Each row of a before or after table is a point. One or more steps were done to the points. Then noise was added and the rows were shuffled. The steps act on how far a point lies along the listed directions, d1 being the first. Write out the steps. A step turns or swaps two directions, mirrors them in a line or flattens them onto one, adds a multiple of one to another, or multiplies one. Angles are multiples of 10 degrees, from the lower direction toward the higher: turns from -170 to 170, lines from 10 to 170 but not 90. Use the fewest steps. Two steps may share a direction if one is a turn and the other turns, adds or multiplies; they go together, in the order done. Otherwise the lowest direction goes first.

Directions:
(1): -0.23,-0.05,0.59
(2): 0.53,-0.30,0.18
Before (12 x 3):
-1.05,0.26,0.24
0.09,0.12,0.06
-0.59,0.44,0.00
0.47,-0.22,-0.07
-0.06,0.11,-0.04
0.20,0.19,-0.74
0.18,-0.20,0.17
-0.32,0.25,0.19
0.38,-0.20,-0.20
-0.57,0.25,0.02
-0.38,0.27,0.20
0.62,-0.25,-0.71
After, 12 rows:
0.03,0.20,-0.02
0.31,-0.01,-0.40
0.69,-0.25,0.23
-0.28,0.21,0.36
-0.31,0.16,0.33
-0.78,-0.04,0.80
-0.27,0.13,0.69
0.34,-0.15,-0.28
0.83,-0.44,-0.34
-0.29,-0.01,0.52
0.02,0.02,0.09
-0.07,0.02,-0.30
Steps: mirror d1 and d2 in the line at 140 degrees

Directions:
(1): 0.01,-0.78,0.15,-0.18,0.14,-0.35
(2): 0.36,0.22,0.61,0.34,0.07,-0.37
(3): -0.46,0.25,0.39,-0.55,-0.19,-0.21
Before:
-0.18,0.30,-0.04,-0.05,-0.30,0.15
0.28,-0.40,-0.64,0.37,0.18,0.49
0.32,0.17,-0.13,0.41,0.25,0.11
-0.32,-0.22,-0.21,-0.12,0.00,0.14
-0.54,-0.09,-0.40,-0.64,-0.21,0.41
0.29,-0.40,-0.44,0.52,0.15,0.16
0.18,0.15,-0.43,0.08,0.13,0.38
0.27,-0.07,-0.37,0.38,0.02,0.19
-0.35,0.44,-0.14,-0.27,-0.04,0.25
0.06,0.01,-0.28,0.03,-0.15,0.25
-0.43,0.12,-0.03,-0.67,-0.25,-0.06
0.05,-0.29,-0.54,0.25,0.17,0.27
-0.54,0.08,0.15,-0.55,-0.05,-0.05
After:
-0.42,-0.11,-0.46,-0.26,-0.03,0.28
-0.25,-0.82,-0.55,-0.11,0.05,0.13
0.08,-0.52,-0.34,0.05,0.29,0.06
-0.09,0.65,0.10,0.12,-0.37,0.19
-0.39,0.47,0.00,-0.12,-0.17,0.20
-0.19,1.04,0.47,-0.01,-0.11,0.02
-0.13,0.28,-0.20,-0.16,-0.23,0.28
-0.12,-0.35,-0.47,-0.10,-0.06,0.15
-0.53,1.65,0.18,-0.40,-0.52,0.52
-0.20,1.20,0.13,0.00,-0.13,0.31
-0.11,1.29,0.38,-0.14,-0.37,0.03
-0.39,-0.41,-0.61,-0.38,-0.04,0.50
-0.15,0.28,-0.36,-0.26,0.00,0.37
Steps: turn d2 and d3 by -60 degrees; add -1.5 times d3 to d1
